Each row of a before or after table is a point. One or more steps were done to the points. Then noise was added and the rows were shuffled. The steps act on columns, c1 being the first. What was done? A step turns or swaps two columns, mirrors them in a line or flattens them onto one, adds a multiple of one to another, or multiplies or shifts one. Angles are multiples of 10 degrees, from the lower column toward the higher: turns from -170 to 170, lines from 10 to 170 but not 90. Use the fewest steps. Two steps may share a column if one is a turn and the other turns, adds or multiplies; they go together, in the order done. Otherwise the lowest column goes first.

Before (13 x 3):
[[ -2.5   5.3   2.8]
 [  0.1   8.7   1.7]
 [  4.3  -5.3   3.1]
 [  0.8  -0.5   1.9]
 [ -3.1   1.3  -5.0]
 [  0.8   4.6   2.6]
 [ -1.6   5.9  -1.9]
 [ -6.5   1.5  -6.8]
 [ -4.7   3.1  -3.0]
 [ -4.4  -0.2  -4.7]
 [ -6.4  -0.2 -10.0]
 [  0.8  -1.0  -4.9]
 [ -1.2  -8.4  -6.6]]
After:
[[  1.3   4.6  -3.5]
 [  0.6  -1.2 -11.0]
 [ -6.2   0.1 -15.7]
 [  0.4  -0.5  -3.8]
 [ -1.9   5.2  -3.2]
 [ -6.8   1.3 -12.6]
 [ -1.8   5.8  -8.0]
 [ -2.9   1.8 -10.9]
 [ -4.1   3.3  -9.4]
 [ -0.2   8.8  -4.4]
 [  4.7  -5.1  -3.2]
 [ -4.4  -0.5 -10.9]
 [ -0.8  -8.7 -12.4]]
Steps: shift c3 by -6.0

Before:
[[-1.2 -0.6 -3.7 10.0 -2.0 -1.5]
 [-4.8 -2.6 -4.8  3.2 -1.1 -2.2]
 [ 6.7  1.7  1.8 -1.2 -0.4 -8.0]
 [-3.8  5.8  2.4 -1.9  1.9 -7.2]
 [-0.6  4.6  9.0 -0.4 -8.5  2.4]
 [ 6.0  7.0  1.4  1.0  1.6 -6.3]
 [-2.4 -7.7  2.0  5.3 -1.8  2.1]
 [-2.8 -1.7 -2.5  5.1  2.8  0.8]
 [ 2.7  8.4  2.5 -4.9  3.6 -4.7]
 [-2.0  1.2 -0.8 -3.5  2.4 -8.4]
 [ 2.4  5.3  5.1  1.3  2.8 -8.2]]
After (11 x 6):
[[-2.0  0.9 -0.7 -0.2  4.2 -8.2]
 [-5.0 -2.7 -5.1 -1.0 -3.4 -1.9]
 [ 2.9  8.8  2.2 -0.6  6.1 -5.0]
 [ 6.2  1.5  1.7  0.4  1.4 -8.2]
 [ 2.0  5.0  4.9 -2.7  0.2 -8.6]
 [-4.7  6.0  2.2 -0.8  3.0 -7.9]
 [ 6.3  7.0  1.4 -2.2 -0.2 -6.2]
 [-1.2 -0.5 -3.7 -3.9 -9.8 -1.3]
 [-0.5  4.4  9.1  7.5 -4.1  2.5]
 [-3.3 -1.7 -2.4 -4.9 -3.2  0.4]
 [-2.5 -8.0  1.3 -1.0 -5.0  2.2]]
Steps: mirror c4 and c5 in the line at 120 degrees

Before:
[[ -1.5  -1.9  -4.0   4.0   3.5   3.9  -1.3  -6.8   5.7   0.1   6.9]
 [ -2.0  -5.6   4.4  -9.3   1.7   1.8   2.8   1.7   0.6  -6.7  -1.5]
 [  2.5   0.8  -0.8  -1.7   1.5  -2.1  -2.3  11.5  -2.5   6.4   2.3]
 [ -2.0  -2.2   1.8   4.5  -1.4  -6.3   7.7  -3.1   2.4   2.8  -3.6]
 [  2.7  -0.8   3.2  -6.7  -4.4   6.6  -3.3   0.6   6.3   1.8  -1.4]
 [  1.8   1.9   0.1  13.4  -0.7  -5.7   4.0   1.5   2.9   0.9   0.0]
 [  0.6  -1.8  -3.0  -0.4  -3.6  -1.8  -1.1  10.2   1.0   3.6  -4.9]
 [ -6.7   0.7   0.6  -1.9   3.3  -0.2   1.9  -1.1   6.7  -0.7   1.2]
 [-10.2   5.1  -0.7   1.7   1.6   2.0   1.9   1.6  -3.3   5.7  -3.3]]
After (9 x 11):
[[  0.7  -0.9  -2.9  10.2  -4.2  -1.6  -1.8  -0.2   1.0   3.0  -3.3]
 [-10.3   3.7  -0.6   1.5   0.9   1.8   3.5   2.0  -3.8   5.7  -1.6]
 [  2.6   1.5  -0.7  11.9   1.9  -2.1  -1.6  -1.8  -2.4   6.3   1.6]
 [ -1.7  -1.1  -3.9  -6.8   4.0   4.3  -2.4   3.5   5.2   0.4   4.8]
 [ -1.9  -6.3   4.1   1.0   1.8   2.1   0.2  -9.0   0.7  -6.5  -1.0]
 [ -6.4  -0.6   0.3  -1.1   3.0  -0.7   2.0  -2.2   6.3  -1.3   1.2]
 [ -2.3  -5.8   1.7  -3.7  -1.0  -6.1   5.5   4.3   2.2   2.7  -2.8]
 [  3.1   0.8   3.0   0.8  -4.1   6.3  -3.6  -6.2   6.5   1.6  -0.4]
 [  1.8  -0.4   0.5   1.5  -0.7  -5.6   4.5  13.2   3.1   0.9  -0.4]]
Steps: turn c2 and c7 by 30 degrees; swap c4 and c8; multiply c11 by 0.7

Before, 13 rows:
[[-3.4  3.0 -3.5 -1.7 10.7  2.5  2.8 -2.1 -4.0 -1.2  7.6 -1.9 -7.4  4.8]
 [ 4.9  5.0 -0.7  0.7  0.9  4.8  3.9 -1.5 -1.9  2.3  4.9 -1.6  4.9 -6.0]
 [-1.0  3.3  1.0  5.2  9.5 -1.4  0.9 -2.4 -2.7 -5.1  0.8  3.5 -2.5 -1.6]
 [-1.1 -2.5  5.2 -2.4 -1.0 -4.0  1.0 -4.9 -5.6  2.7 -5.7  6.8 -5.9 -1.4]
 [-3.5 -4.0  1.7  6.3  2.6 -4.7  5.1 -4.8 -4.1 -1.8  2.3  3.5 -2.6  1.5]
 [-2.1  3.3 -5.2  4.8  9.3  1.8  5.5  5.2  5.3  5.2  5.9 -1.1 -4.3  1.8]
 [ 2.4 -2.3 -1.3  2.8  9.8 -1.7  0.9  6.4  0.9  6.1  4.1  3.4  3.8  0.0]
 [-4.9  4.4  5.7 -3.3  8.8  6.9 -4.1 -2.8  2.2 -0.6  6.2 -3.3 -3.9  6.3]
 [ 0.7  4.4 -3.4  0.4  1.1 -4.3 -3.9  3.0 -2.3  0.3  5.5 -2.9 -0.9 -4.7]
 [ 5.3 -1.3 -5.5 -7.1  0.6 -3.4 -2.5 -7.2  5.1  2.8 -0.6  2.1 -1.1  5.8]
 [ 5.1 -4.5  1.3 -6.6  1.2 -0.6 -3.5  3.3  5.3 -4.0  2.3  7.2  0.2 -5.4]
 [-4.6 -5.5 -1.7  1.9 -2.3  2.5 -5.9 -6.1 -7.9  0.0 -6.2  2.3 -0.7 -6.5]
 [ 6.2 -4.6  6.9  4.3  8.2  3.6 -2.6 -3.8 -2.4 -4.4 -0.1 -6.2 -1.9  0.8]]
After, 13 rows:
[[-3.6 -4.1  1.7  6.1  2.7 -4.5  5.2 -4.8 -5.7 -1.9  2.1  3.4 -2.5  1.6]
 [ 0.7  4.2 -3.4  0.6  1.1 -4.3 -3.8  3.1 -6.1  0.2  5.5 -2.8 -0.8 -4.8]
 [-4.4 -5.5 -1.7  1.8 -2.2  2.5 -6.3 -6.3 -3.4  0.1 -6.3  2.5 -0.7 -6.7]
 [-1.1 -2.3  5.1 -2.3 -0.9 -4.2  0.8 -4.8 -1.7  2.9 -5.8  7.0 -5.9 -1.3]
 [-2.1  3.3 -5.1  5.1  9.3  1.9  5.7  5.4  1.2  5.3  5.9 -1.0 -4.3  2.0]
 [ 5.0 -4.3  1.5 -6.6  1.4 -0.8 -3.4  3.2  3.6 -4.0  2.3  7.3  0.3 -5.5]
 [ 4.8  4.8 -0.7  0.6  0.9  5.0  3.9 -1.3 -5.1  2.5  5.0 -1.5  4.8 -6.0]
 [-5.2  4.3  5.7 -3.0  9.2  6.9 -4.2 -2.9 -2.1 -0.6  6.4 -3.2 -3.9  6.2]
 [ 6.1 -4.6  6.8  4.3  8.5  3.6 -2.9 -4.0 -2.4 -4.4 -0.4 -6.3 -1.7  0.8]
 [ 2.5 -2.4 -1.2  2.8  9.8 -1.8  0.8  6.4 -1.7  6.0  4.0  3.2  3.8  0.0]
 [-1.2  3.0  0.8  5.0  9.6 -1.4  1.0 -2.3 -3.2 -5.0  0.9  3.5 -2.4 -1.5]
 [-3.2  3.0 -3.5 -1.7 10.7  2.6  2.6 -2.3 -9.3 -1.3  7.6 -1.8 -7.4  4.8]
 [ 5.4 -1.3 -5.6 -7.0  0.7 -3.4 -2.4 -7.2  5.4  3.0 -0.5  2.2 -1.1  5.9]]
Steps: add -0.7 times c11 to c9
